Each row of a before or after table is a point. One or more steps were done to the points. Then noise was added and the rows were shuffled. The steps act on columns, c1 being the first. Write out the steps. A step turns or swaps two columns, mirrors them in a line or flattens them onto one, adds a multiple of one to another, or multiplies or shifts one. Angles are multiples of 10 degrees, from the lower column toward the higher: turns from -170 to 170, lines from 10 to 170 but not 90. Use the fewest steps. Two steps may share a column if one is a turn and the other turns, adds or multiplies; they go together, in the order done. Otherwise the lowest column goes first.

Before, 13 rows:
[[ 28   3  -3]
 [ 36  50  11]
 [  1 -13  31]
 [-29 -35  40]
 [-23 -17  23]
 [  5   4  25]
 [ 35  20  -3]
 [ 31  51  -8]
 [  3   9   7]
 [-29  -5  22]
 [-24 -28  21]
 [-19 -10  24]
 [ 19  -9  31]]
After, 13 rows:
[[-19  -8  43]
 [  1  -6  26]
 [ 19 -57 -20]
 [  5  -9   3]
 [ -8   8  37]
 [  0  27  21]
 [-16 -22   8]
 [ 14 -59   0]
 [ -7  43  45]
 [ -6  37  25]
 [  6  19  24]
 [ -6 -42   3]
 [ 13  24  12]]
Steps: turn c1 and c2 by -130 degrees; add -0.7 times c1 to c3

Before (9 x 8):
[[ 12  21 -17 -14 -49   2   2 -13]
 [  6  -6  21 -25 -41 -14  23   6]
 [ 19  18  -3  19  -8 -11 -11  23]
 [ -6   1  23 -26   1   4 -12  23]
 [ 21  -6  11   8 -13  27  40 -23]
 [ 25   8 -10 -31  24   6  -8   3]
 [ -2   7  42  14  10 -18  18  -7]
 [  9 -44 -25   8  18  23 -16 -17]
 [ 46  -6  29  30 -28   8 -29   7]]
After, 9 rows:
[[  9  11   1 -22  27  13   1  -1]
 [  3  -3   5  -5   9 -47  18   3]
 [ -6 -16   3 -50 -38 -23  16  12]
 [  1   8  27 -14   2 -13  -9  15]
 [ -2  13  27  58 -21 -18 -27   2]
 [ -2 -32  15 -30  -9  -6  28 -33]
 [  7 -22  -3  26  17  28 -43 -26]
 [  0  24   4  31  -6   3   4  26]
 [ -7  15 -13 -14 -47  12  17 -10]]
Steps: flatten c1 and c5 onto the line at 80 degrees; add -1 times c7 to c4; turn c2 and c7 by 40 degrees; turn c6 and c8 by -30 degrees; turn c3 and c6 by -60 degrees

Before, 12 rows:
[[-12 -11  -4 -32   8  10 -20  20  -1 -20   5 -10]
 [ -7   1   2  19  -1 -15  -5 -18 -20   3   6 -12]
 [-31   3   9  25   7  -7  17   2 -18  18  -1   4]
 [ 20 -10  24 -34 -19  11 -17   9   1  -3   1   3]
 [ 11  41  22   0   6   1  29  12  21 -39  27 -24]
 [ -8 -12  12  14   7 -10  17 -16   0  -4 -20   0]
 [-16   1  -4 -36  -3  17 -15 -15  11   8   2  -4]
 [  6   7  17 -10   8  16 -26   7  -6   2 -16 -19]
 [ 15 -23  -8 -30   0  32 -12   1   4  12   5  -9]
 [ -3  -2 -15  -3  11  -2 -10  -4   0  11  -7  24]
 [-13  34  16  23  -3  22  20  11  18 -60  25  -4]
 [-27   3  -8  26  -5 -10  -5  10  13   5  -1 -13]]
After (12 x 12):
[[ -8  11 -12  12  -5  13  17 -16 -10   8 -14  -1]
 [ 11  -9 -20  11  38 -15  31  12  22 -22  36 -24]
 [-13 -15 -13  28  21 -31  22  11   0 -26  44  -5]
 [ -7  -1   5   7   6  15   0 -18 -29  -1   3 -11]
 [ -3  11   4  -3   3   2 -18  -4   1   6 -11  24]
 [ 20 -14  25 -29 -19  -5  17   9  24  -1   2   3]
 [ 15   8   9 -24 -31 -23 -11   1  23   1  -1 -10]
 [-31   5 -13  13   7   5  14   2 -37   5  -8   3]
 [-12  11  17 -29 -10  -7 -11  20  11  -7  13  -9]
 [-28  -6   2  29   4   9 -10  10 -10   2  -3 -13]
 [-16  -3  13 -26  -7 -16  -9 -15  23   1  -3  -4]
 [  6   5  30 -12   3 -18   7   7   1   8 -13 -20]]
Steps: turn c4 and c9 by -30 degrees; add 0.3 times c1 to c9; turn c2 and c5 by -110 degrees; turn c5 and c6 by 160 degrees; turn c3 and c7 by 70 degrees; flatten c10 and c11 onto the line at 120 degrees

Before (14 x 18):
[[ -3   0   5   2   6  -9   8 -14  13 -11   8  11  -6 -15 -18   0   2  -4]
 [ 24  -8   3  12   2  11  17  -6  -2  -7   0  -8  14  19 -21 -26 -12  -8]
 [ 11   4  -2   9   6   5 -12  14  19   2  11   3 -11  -1   5  14  29 -14]
 [-10   0   1  13 -12   0  16  -4  -6 -11  -6   4   5 -20  -7  -9  -9 -12]
 [  6  -5  12  22   6   6   6   0  13  -1   2   0  14  17  -4 -28 -12   9]
 [  5 -11  -3 -15   1  -3 -15   8  18   9  -6   0 -15  -5   8   5  24  -6]
 [  8   9  13  -6  -4  -9   0   8  10  10  12  -1 -26   3   9  16  18  -3]
 [-19   6 -13   6  -7   6  19  -1   5  -4  -2  13  -8  -6 -26  -2 -12  -2]
 [  2  12 -15   2  -1   1  20 -13   1  -7  -5  19   3 -13  -2   3 -10   4]
 [-12  12  -7   0  -8   4   0 -17   6 -18  -1  12 -12  -3  -2  -4  -5 -14]
 [  4  -6   9   1  -4  -1 -15   2   2   0   5   5 -12   8   1  23  32   7]
 [ 25 -12   9  12   1  11   3  16   4 -20   7   3   5  10 -13 -26 -17   9]
 [ -3   2  15 -15   9   6  -1  12   9  -2   4  11  -4   3   5  14  22 -11]
 [ -6  11   1   9   7   2   5  -8   3  -9 -20   9 -10 -12 -15   8 -16  -9]]
After, 14 rows:
[[-11   2  15 -16   4   0  -1  12  17  -2   4   5  -5   3   8   2  22   1]
 [-22   4 -13   6  -7  59  19   0   2  -5  -2  -7  -8  -5 -12  -5 -12  -2]
 [-12   9 -15   2   0   5  19 -13   3  -7  -6  14   3 -13   0   1 -10   0]
 [  3  -7  -4 -15  -1 -20 -15   8  16   9  -6   5 -15  -5   3 -11  24   0]
 [-10   0   5   2   4  20   8 -14   9 -11   8   5  -6 -15 -19 -10   1   1]
 [ -9   0   2  13 -14  13  16  -3 -11 -10  -6  -5   5 -20  -5  -1  -9  -5]
 [ 14  -9   9  12   4  42   4  16 -17 -20   8  21   5  10   0 -20 -17   1]
 [  5   3  -2   9   1  -2 -12  14  23   2  11  10 -11  -1   7  -5  28   0]
 [ -1  -4   9   1  -1  -4 -15   2  18   0   5   6 -12   8   1  13  32  -1]
 [ 22  -6   3  12  -1  58  17  -6 -21  -6   0  13  14  19  -5 -15 -12   0]
 [  6   6  13  -5  -4 -32   0   8  19  10  12   6 -26   3  -1   3  18  -2]
 [-18   8  -7   0 -12  10   0 -17   1 -18  -1  -1 -12  -3   2  -7  -5  -4]
 [-11   8   1   9   4  32   5  -8   7  -9 -20   0 -10 -12  -8   3 -16   1]
 [  4  -4  12  23   8  17   6   0 -13  -1   2   4  14  17   2 -28 -12   3]]
Steps: turn c1 and c12 by 50 degrees; multiply c2 by 0.7; flatten c5 and c18 onto the line at 20 degrees; turn c6 and c15 by 50 degrees; multiply c6 by 2.5; turn c9 and c16 by -50 degrees
